Each point is reached from the start by the listed moves, each made once or not at all, plus a little noise. Say if it took an odd or an even number of moves. Then give how often each move was made.

Moves:
(1): [40 -4 -7 -2]
(2): [-2 44 -4 -8]
(3): [10  0 67  6]
Start: [-27  13 -22 -14]
Points:
[-16  13  45  -7] => odd (0, 0, 1)
[-29  56 -25 -23] => odd (0, 1, 0)
[ 22  51  35 -16] => odd (1, 1, 1)
[-20  56  41 -15] => even (0, 1, 1)

Moves:
(1): [57 -7 12  3 -1 -5  8 -3 -7 -2  3]
(2): [  7  72   4 -11  -3  -9  -1   5  -8  -4  15]
(3): [ -5  -4  43  -6  -1   1   3 -10   1  -2  -1]
(4): [ 1 13  3 61 -4 -3  2 -5  0 -1 -3]
(5): [-3  0  2  5 45 -7  6 -3 -5  8  4]
(6): [  3   8   6   2   9  47 -11  -5  -6   3  -1]
(7): [-5 -2 -5 -4 -5 13 44  1 -2 -3  4]
(8): [ -4  -4  15   5   4   2  -2  57 -10  -7 -14]
(9): [ 8  1  2 -1 11  4  1 10 61 -3  7]
(10): [ 7  2 -2 -5 -4  4  0  8  3 51 -2]
(11): [ -4 -12   1   4  -4   2  -7  12  -6  -1  58]
Start: [-11  -3 -15  21  -1 -12 -17  -4 -39   3  16]
Points:
[ -8  66   5  14  -1 -18 -20  57 -58  -7  17] => even (0, 1, 0, 0, 0, 0, 0, 1, 0, 0, 0)
[-22  62  44  69 -14  -6  21  56 -65 -16  76] => even (0, 1, 1, 1, 0, 0, 1, 1, 0, 0, 1)
[ 49  70  66  78  50 -29  -1  47  -9 -11  28] => odd (1, 1, 1, 1, 1, 0, 0, 1, 1, 0, 0)
[ 48  -6   0  84 -17 -16 -15   8 -50  50  73] => even (1, 0, 0, 1, 0, 0, 0, 0, 0, 1, 1)
[ 56  82  26  81  43  17 -15  51 -74  48  20] => odd (1, 1, 0, 1, 1, 1, 0, 1, 0, 1, 0)
[ 54 -22  13  26   4  -6 -18  79   1  41  69] => odd (1, 0, 0, 0, 0, 0, 0, 1, 1, 1, 1)

Moves:
(1): [35  1  5 -2 -2  1 -2  5  2  2 -6  0  0 -6 -3 -1  0  7 -4  2  2  0]
(2): [-5 49 -2 -1  2  9  5  5  0 -8 -4 -6  1  4 -3  2  6 -6 -1  3 -1 -3]
(3): [ -4   3  56 -14  11  -2   7  -7  -5   4   0  -4  -7   6   5  -7 -15   1
  -4   0   6  -2]
(4): [-3  0 10 39  1 -8  1 -3 -1  0 -3  0  3  5 -3  3  1  4 -2  3  1  3]
(5): [ 2 -8 -3  4 53  3 -8  5 -2  0  4  3 -4 -3  2 -8  6 -1  1  3 -1 -1]
(6): [ 2 -5  5  5 -2 34  2 -4 -1 -3  3  1  0 -2 -1 -1  5 -2 -7 -1  1 -3]
(7): [ 3 -4 -1  1  5 -3 36  1  2  3  2  0  1  4 -2 -1  1  4  3 -4  4  0]
(8): [ -7  -3   5   4   1   7   3  54   1   6   5 -10  -5  -2  -4   0   1   1
  -4  -2 -13  10]
(9): [ -5  -1   5   0  -1  -2  -2  -1  54 -12   4   0  11  -4   1   0  -1  -5
   4  -7   6  -4]
(10): [-4  8 -2 -3 -1  1 -1 -2 12 48  3  4 -7 -1 -5  0  6 -5 -7 -6  4 -5]
(11): [  3   7  -2   6  -1  -5   1  -8  -5  -2  56  -4 -10 -12   1   5  -5   2
   5  -4  -2  -4]
(12): [-7  4  2  0 -2  2  1  5  0 -3  1 49 -3  1  5  4 -3 -1 -5 -5  2 -4]
(13): [ 4  3  4 -3  1  2 -1  2 -6  7  7  4 36  0  2  0  2  1  1 -5  1  0]
(14): [ 2 -4 -4 -4 -1  1 -6  1  8 -1 10 -1  0 45 -1  0  0 -4  0  5 -1  5]
(15): [ 3  2 -3  3 -3  5  0  2  1  6 -5 -3  0  0 47  7  2 -7 10 -1 -5 -4]
(16): [ 2 -4  5 -2  8  2  0 -2  1  4 -3 -1  0  2 -6 46 -6  2  2 -5 -5 -4]
(17): [ -1  -4  10 -10   1  -5   2  -2  -1  -2   2  -2  -7   3   1   7  61  -8
  -2   4   1  -2]
(18): [-9  2 -2 -5 -2  3 -7 -3  0  2  0  0  2  3  1  0  7 50  1 -3 -4 -8]
(19): [  4   2   2   5  -1   6  -6   4  -3   9  -2   2  -6   0 -12  -8   1   4
  53   0   6 -11]
(20): [-3 -2  0 -2  0  3  6  1  4  5  2  1  2 -5  2  0 -2  5  0 39 -4  3]
Start: [ -3  -4   9   1   6  24   7   9  12 -12 -10  19 -17   8  -3 -22   4  14
 -12  22  -1   9]
Points:
[-19  30  28  38  69  34  34  67   8  -4  -5   5 -35  22 -24 -26  87  62
  39  26  -4  -4] => even (0, 1, 0, 1, 1, 0, 1, 1, 0, 0, 0, 0, 0, 0, 0, 0, 1, 1, 1, 0)
[-25   7  84  12  22  19   8  48  24  50  54  48 -51  61  41  41  53  49
 -18   9 -17  -7] => odd (0, 0, 1, 1, 0, 0, 0, 1, 0, 1, 1, 1, 0, 1, 1, 1, 1, 1, 0, 0)
[-21  39  95  31  22  53  65  45  58 -24  53  -6 -32  12  -6 -15  60   9
 -17  14   2   1] => odd (0, 1, 1, 1, 0, 1, 1, 1, 1, 0, 1, 0, 0, 0, 0, 0, 1, 0, 0, 0)
[-19  25  92  20  75  67  17  58  12  -3  13   7  -2  60  -3 -28  69   3
 -30  71 -14  18] => even (0, 1, 1, 1, 1, 1, 0, 1, 0, 0, 0, 0, 1, 1, 0, 0, 1, 0, 0, 1)
[-16  41  21  55  62  79  39  74  22  45  -6  57 -38  16  20 -24  31   4
  26  14   0  -7] => even (0, 1, 0, 1, 1, 1, 1, 1, 0, 1, 0, 1, 0, 0, 1, 0, 0, 0, 1, 0)
[  9  36  37  -2   4  83  -4  75  76  -9  -6  49 -27  55  26  39  79  45
  39  14 -11 -18] => even (1, 1, 0, 0, 0, 1, 0, 1, 1, 0, 0, 1, 0, 1, 1, 1, 1, 1, 1, 0)
[ 20  -6  92  16  75  23  28   5  72  55 -13  15 -33  19  26  16  68  61
  46   8  15 -29] => even (1, 0, 1, 1, 1, 0, 1, 0, 1, 1, 0, 0, 0, 0, 1, 1, 1, 1, 1, 0)
[ -1  31   7   6  70  36  33  14  72 -18  61  14 -20  43 -21  13   5  20
  55  51  -1  -9] => odd (0, 1, 0, 0, 1, 0, 1, 0, 1, 0, 1, 0, 0, 1, 0, 1, 0, 0, 1, 1)
[  0  36  18  12  69  73  29   6  57  -9  58  17  10   3 -16  12  19  63
  51  -2   3 -32] => even (0, 1, 0, 0, 1, 1, 1, 0, 1, 0, 1, 0, 1, 0, 0, 1, 0, 1, 1, 0)

Moves:
(1): [ 27   1  -8   0  -2   3   0  12   5  -2  -2  -4  -2  -4   0  -3   0   2
   0  11   3 -20  -3 -17  -3  -7]
(2): [ -7  39   5   6  -3  -2   9   4   9   5   5   0  -4 -14   6  -3   3   4
  -1   2   4  -5  -9  -9   2   3]
(3): [  5  -1  41   7  16  -6  -3   9 -11  -1  -9   0 -12  -8  13  -2   0  -6
  -2   7   6  -2   6  11  -4  -3]
(4): [ -5  -6   0  36  -4  14  -9   3   4  -5  -7   4   4   3 -10   9  -4 -10
 -11   1  13   0 -10   2   2 -13]
(5): [ 2  2 -1  0 27  5  5  4  9 -6  5  3 -4 -1 -8  0 -4  8 -7  7 -2 -1  8  4
  6  2]
(6): [ -5 -10   0  -3 -14  41   2   8 -10  11   3   7   7  -8  -4  -1  -5   0
  -8   1 -12  -1  13  -8   3   6]
(7): [  5  -9  -3  -8  -7   1  30   7  -7  -4   6 -17  -2  -9   1  10   8   1
  -1   6   1   9  -6   8   6  -5]
(8): [-14   4  -9  -4  -1  -6  -1  25  -3  -4   0   5   1   0   1  10 -11  -2
  -2   0   4   9  -3   0 -10   3]
(9): [ -5  -3   3  -4  -3  -1   6   6  19   7  -1  -2 -13   6   4  -3   9   1
 -10  -7  -2   4   1   1  -4  -4]
(10): [  6  -9  -8  11   7 -11  -2  -4 -19  30  -5 -13  -6  -2 -11 -10  -3 -10
 -14  -1  -4  15   1   1  -1   0]
(11): [  1  -1   2   3  -2   7  -6  -1  -1   3  35  -7   4   4  -1   2   3   0
   8   2   8  -3   3  -9 -12   1]
(12): [ 7  1  1  2 -1 -3  3  5 -2 14  2 34 -8 -7  4 12  0 14 12  8 -2 11 10 -7
 -3 -3]
(13): [  6   3  13  -3  10 -17   4   8  -2  14  -7   8  40   6  -4   0  10   6
   7   1  -4 -16  -7   7 -10  -2]
(14): [ 4 15  4  4  0  7 12 -1  3  1 -9 -2 -9 25 -3  8 -9 -2  7  4 -5 -3 13 -3
 -9  4]
(15): [ 10   3  -1  -1   8  10   8 -10  10   8   7  -5   9   7  40   3 -18   6
  -1   6  -3   7 -15  -7   0  -2]
(16): [  2  10   2  -1   4  -3  -9 -10   7   3  -8 -13   8  -5   4  26   7   5
  -5   1   5  14  13  -6  -3   2]
(17): [  4   4 -15   4   7   6  -6   5 -10  -1  -3   3  -1  12  11  -4  24  -4
   8   1  -4   5   0   0   5   0]
(18): [ -1  -4   5   3 -12   2  -1  14 -15  -2   0 -20   1  11  -4   6  -4  32
   4 -22   8 -11  -8  -8  18  -5]
(19): [-6 -2 -4  7 -2  3 -7  3 15  4 -7 -9  7 -7  0 -3 -4  1 26 11  2 -6  3 -2
  5 13]
(20): [ -1  -3   8  -9 -10   8  -4   2   4  -3  -2   4  -2  10   1   3   1   4
  -9  26  11   4  -2  -1   7   7]
(21): [  2   8 -12 -11   2   4   7  -8  -6  10   0   0   1  -5   2  -6  11  -3
  10 -18  38  -6   4   6  -1  -1]
(22): [ 18   9  -7   3  -6  11   3   5  11 -13   0   2  17  -7 -11 -23  -6   7
  11  -9   8  33   0  -7  -1  13]
(23): [ -3  -2 -11  13  -7  -1   7  -3  -3  -4  -3  -3   8  -2   5 -15  -1   8
  -9   8  -4   3  37  10  -1  -5]
(24): [ 15   8  -4   1   0   3 -14   0   4   5   7   7 -10  -1   1  10  -1   5
  -9   5 -16  -1   1  46   3  -1]
Start: [  7  23  -6  -7  34   0  -2   4   8   6   2   6  17   0 -15   9   6   5
 -25   8  -1  -1  -1   3   8  21]
Points:
[ 56  26 -51  15  84  -2  20  17  24  62 -12 -19  52  11  24 -36  25  16
 -15  26  20 -19  29   7   3  17] => even (1, 0, 0, 0, 1, 0, 0, 0, 1, 1, 0, 0, 1, 0, 1, 0, 1, 0, 1, 0, 1, 0, 1, 0)
[ 21  62  46   7  83 -12  25  27  25  40  26   8  47 -39   4  51  33  39
  11  53  19  -3  22   1 -12  32] => odd (0, 1, 1, 0, 1, 0, 1, 0, 0, 0, 1, 1, 1, 0, 0, 1, 0, 0, 1, 0, 0, 0, 0, 0)
[ 68  75  12  45  73  24  47  29  13  77  11 -10  32  20  38  36  40  29
 -44  72  58  13  42  -9 -21  -4] => even (1, 1, 1, 1, 1, 0, 1, 0, 1, 1, 1, 1, 1, 1, 1, 1, 1, 0, 0, 1, 1, 0, 1, 0)
[ 80  58   8  -1  36   9 -15  40  -5  12 -24  -7  65   8   5   0  45  63
 -19  19  53   0  36  47  18  22] => odd (1, 0, 1, 0, 0, 0, 0, 0, 0, 0, 0, 0, 1, 0, 0, 1, 1, 1, 0, 1, 1, 1, 1, 1)
[ 68  75  12  37  24  67  38  45   6   3  22 -36  20  27  29  10  12  37
  -2  28  89  14 -31 -28  24  14] => odd (1, 1, 1, 1, 0, 0, 1, 0, 0, 0, 1, 0, 0, 1, 1, 0, 1, 1, 0, 1, 1, 1, 0, 0)
[ 74  71 -32  46  -7  81  -9  21   8  66  33  -5  44 -19   6  24 -17  66
 -47  30  56  39  37 -11  21  12] => odd (1, 1, 0, 1, 0, 1, 0, 0, 0, 1, 1, 1, 0, 0, 1, 1, 0, 1, 0, 1, 1, 1, 1, 1)
[ 68  11   1  16  62  53  14  42 -27  47  43  24   2 -26 -22   1  24  22
 -32  37 -18  65  31  47  11  34] => even (0, 0, 1, 0, 1, 1, 1, 0, 0, 1, 1, 1, 0, 0, 0, 0, 1, 0, 0, 0, 0, 1, 0, 1)
[ 83  95 -31  22  69   5  22  36  33  40 -17 -33  48  -8 -29  15  32  25
  -2  46 -13  24  12  31   5  43] => even (1, 1, 0, 0, 1, 0, 1, 0, 0, 1, 0, 0, 1, 1, 0, 1, 1, 0, 1, 0, 0, 1, 0, 1)
[ 31  47 -35   1  27  37  -6  50  21   9  25 -20  10  30 -21  25 -14  60
  -4  39  44 -39  51  35  12  36] => odd (1, 0, 0, 0, 1, 0, 0, 1, 0, 0, 1, 0, 0, 1, 0, 0, 0, 1, 1, 1, 1, 0, 1, 1)
[ 26  61  39 -15  70  21  -7  48  38  45  17 -27  43  45  31  65  -5  59
  -5  26  52 -13  17  46  -7  38] => even (0, 0, 1, 0, 1, 0, 0, 1, 1, 0, 1, 0, 1, 1, 1, 1, 0, 1, 1, 1, 1, 0, 0, 1)

Moves:
(1): [ 11   0  -1   9   8 -11  -2   8  -4 -10  14  10   0   6   1  11 -12   1
  -6   1  -6  -4  19 -11]
(2): [-13 -11  -3 -12   9  11   0  -9  24   7  -8 -10  -7   0   2   5  -1  -8
  -6   0 -10 -22  -8   9]
(3): [ 4 13  3 -8 -3  9 -5 -1 12 -2  5  7  2  4 -1  5 14 13 -7 -9 -5 -4  0  7]
(4): [-10  -8   9 -10  10  -2  -9  10  -4  -2  -3   1   2   7   2  -2  -5  -8
   2  -9  -6  -7 -12   4]
(5): [ -2  -7   1   1   6  11 -11   5   1   0 -10  -1   3  -2   4   0   9  -7
   9   4   2 -14   0   1]
(6): [  6  -2  -1   5   4  -2  -2   5   3  -4  -5   0 -10   1  -8 -17  -7   6
  -5   6  -7   1  -1  -4]
(7): [  3   1  -8   4   2 -14   7  -2  -3   6   6  -7  15   3   1  -1  -2  -5
   3  -1   6   6  10  -2]
(8): [ 5 10 -2 -1  5  1  7  7 -2  5  3 13  0 -8  3  7  0 -7 -4  1 -1 -1  4 -8]
(9): [ -6   5  -6  -3   7  -1  -2  -6   6  -6  -7   5  -3   8  -1 -10   0 -13
  -1   6  -3   8  -1 -10]
(10): [ -7   4   3 -14  11   4  -5   3  -3   7   4  11 -10   4   9  -9  14  -4
   6   7  -5  -7  -3  -4]
(11): [ 12   6 -11  -4   4   0  -8  -8  -9   9  -9  10   0   1  11  -7  17   0
  -7   5   0  -8  16  -5]
(12): [ -3  -6  -4   0  17   0   3  -5   3   1  -1  -6  -9 -10   2  -6  -2   8
  -6  -5   3   9   8 -10]
(13): [  8  13   1  -7   4   0  -4  -3  -2  -6   2   4   8  -1   5  10  11  -3
   1  -1  -4  -6  -4 -10]
(14): [ 10  -1  -6 -12   4   4   0  -9  -3   5   2  16  19  10 -13  -5   6 -10
  -6   4   9   3 -10 -13]
(15): [  9   2  -3   4  -5  -6  -2   1  -4  -3   0 -12  -6   1  -5  10  10  -9
  -3   4   8  16   6  -2]
(16): [-2 -1 -2 -8  4  6  0  5 -3  5 -3 -3  3 -6 13 -3  4  6  0  8 -1 11  9 10]
(17): [ -6   0   1  -8   3   0  -6  11  -5   0   3  -5  -7  -5   0  -2  13   6
 -11  -2   9  -4   5  -9]
(18): [-14   7  -7   5   2 -10  -2  13  10  -1   4   3  -2  -5   3  12   8   8
  -3  -1  -4   2  -4   7]
(19): [ 6  6 -2  1 -1 -6  1 -9 -3 -1  0  4  5 -7 -4 -4  0 -3 -8  0  7 -1 -2  0]
(20): [  0  12   3   2   7  -7 -12  -2   3   9   8  -3   9  -4   5   2   2   6
 -20  -5  -5  -4  -6   3]
(21): [ -2   6  -5   2  10   1  10  -2  -1   1 -12   1   8   2 -18   0  -7   7
  -4   1   0   2  -2   6]
(22): [  3  17 -13   6  -1  -4 -13   4   2   7  -1   4 -12  -2   7   1   2  -3
   3   8  10  -5 -13  -7]
(23): [ -4  10  -1 -12  -5  -7 -12  -7   3   5  -5  10   2  -1 -12   6  10   7
   1  -6  -4  -4  10   5]
(24): [  0   3   2  -7   2  18   3  -1  -5  -9   9   2   0  12 -16 -11 -16  -1
  -2  -5 -16  -8 -21   1]
Start: [  2  10  -3 -20  11  11   8  -5 -12   9  -6  12   7 -18  -6 -11 -10  -2
   4   8 -10 -12  -6   9]
Points:
[ 13  64  -8 -63  50  14 -38   9 -18  10   3  34   5 -11   8 -24  43   8
 -40  10 -50 -30 -28  16] => even (0, 0, 1, 1, 0, 1, 0, 0, 0, 1, 1, 0, 1, 0, 1, 1, 0, 1, 1, 1, 0, 0, 0, 1)
[ 30  73 -53 -46  62  -5 -15 -22 -29  40  -7  51  26 -27 -48 -49   7   7
 -65   8  -2 -28  -4 -36] => odd (0, 0, 0, 0, 0, 1, 1, 1, 0, 0, 1, 1, 0, 1, 0, 0, 1, 0, 1, 1, 1, 1, 1, 1)
[ 15  37 -24 -35  59   6  -8   1   2  14   6  26 -30 -28  17  17  12 -29
 -12  26 -16 -31   6 -31] => even (1, 1, 0, 0, 0, 0, 0, 1, 0, 1, 0, 1, 1, 0, 1, 0, 0, 0, 0, 0, 0, 1, 0, 0)
[ 38  95 -41 -42  75   7 -37   9 -11  34  -4  87  30 -23  12  -8  52   7
 -47  34 -21 -48   2 -18] => odd (1, 0, 1, 0, 1, 1, 0, 1, 0, 1, 1, 0, 1, 1, 0, 1, 0, 1, 1, 1, 1, 1, 0, 0)
[  1  74 -47 -49  66   4 -16 -12 -25  39 -17  33  12 -28 -13 -34   9   7
 -44  12 -10 -10  14 -20] => even (0, 0, 0, 0, 0, 0, 1, 1, 1, 0, 1, 1, 0, 0, 0, 1, 1, 0, 0, 1, 1, 1, 1, 1)
[ -3  73 -20 -79  74   6 -13   3  -8  30  13  49  47 -11 -27   3  37   5
 -38  -9 -36  -5 -20   4] => odd (0, 0, 1, 1, 0, 0, 1, 1, 0, 1, 0, 1, 1, 1, 1, 1, 0, 1, 0, 1, 1, 0, 1, 1)
[ -1  63 -15 -40  50 -19 -23  22 -12   3  12  20  27  -8 -44  -5   2  31
 -58 -10 -33 -10   3  24] => even (1, 0, 1, 1, 0, 1, 1, 0, 0, 0, 0, 0, 0, 0, 1, 1, 1, 1, 1, 1, 1, 0, 1, 1)
[ 41  43 -29 -60  62  19 -32  -4 -31  10   4  55  -9   3  -6 -46  19  -8
 -37  22 -21 -19  -7 -27] => odd (1, 0, 1, 1, 0, 1, 0, 0, 0, 1, 1, 1, 0, 1, 1, 1, 0, 0, 1, 0, 0, 1, 0, 1)
[ -5  60 -14 -61  59 -21 -22  21 -10   7   3  45  23 -13 -14  -6  33  29
 -28   0 -30 -27  20   6] => odd (1, 0, 1, 1, 0, 1, 1, 0, 0, 1, 0, 0, 1, 0, 0, 1, 1, 1, 1, 0, 1, 0, 1, 0)
[ 10  24 -40 -60  48  17 -23 -47  18  29 -34  25  22  -3 -21 -11  52 -26
 -21   7  -3 -25  25 -11] => even (0, 1, 1, 0, 1, 0, 1, 0, 1, 0, 1, 1, 0, 1, 1, 0, 0, 0, 0, 0, 0, 0, 1, 0)
[ 50  50 -22 -44  71  18 -23   1 -44   6 -13  51  45  -6 -24 -21   2 -22
 -49  20 -30 -33  -6 -19] => even (1, 0, 0, 1, 1, 1, 0, 1, 0, 0, 1, 0, 1, 1, 1, 1, 0, 0, 1, 1, 1, 0, 0, 1)
[ -4  36 -21 -57  72  37 -13   2   5  19 -27  52  -9  -9   4 -10  35 -13
 -28  20 -28 -68  25 -15] => even (1, 1, 1, 0, 1, 0, 0, 1, 1, 1, 1, 0, 0, 0, 0, 0, 1, 0, 0, 0, 1, 0, 0, 0)
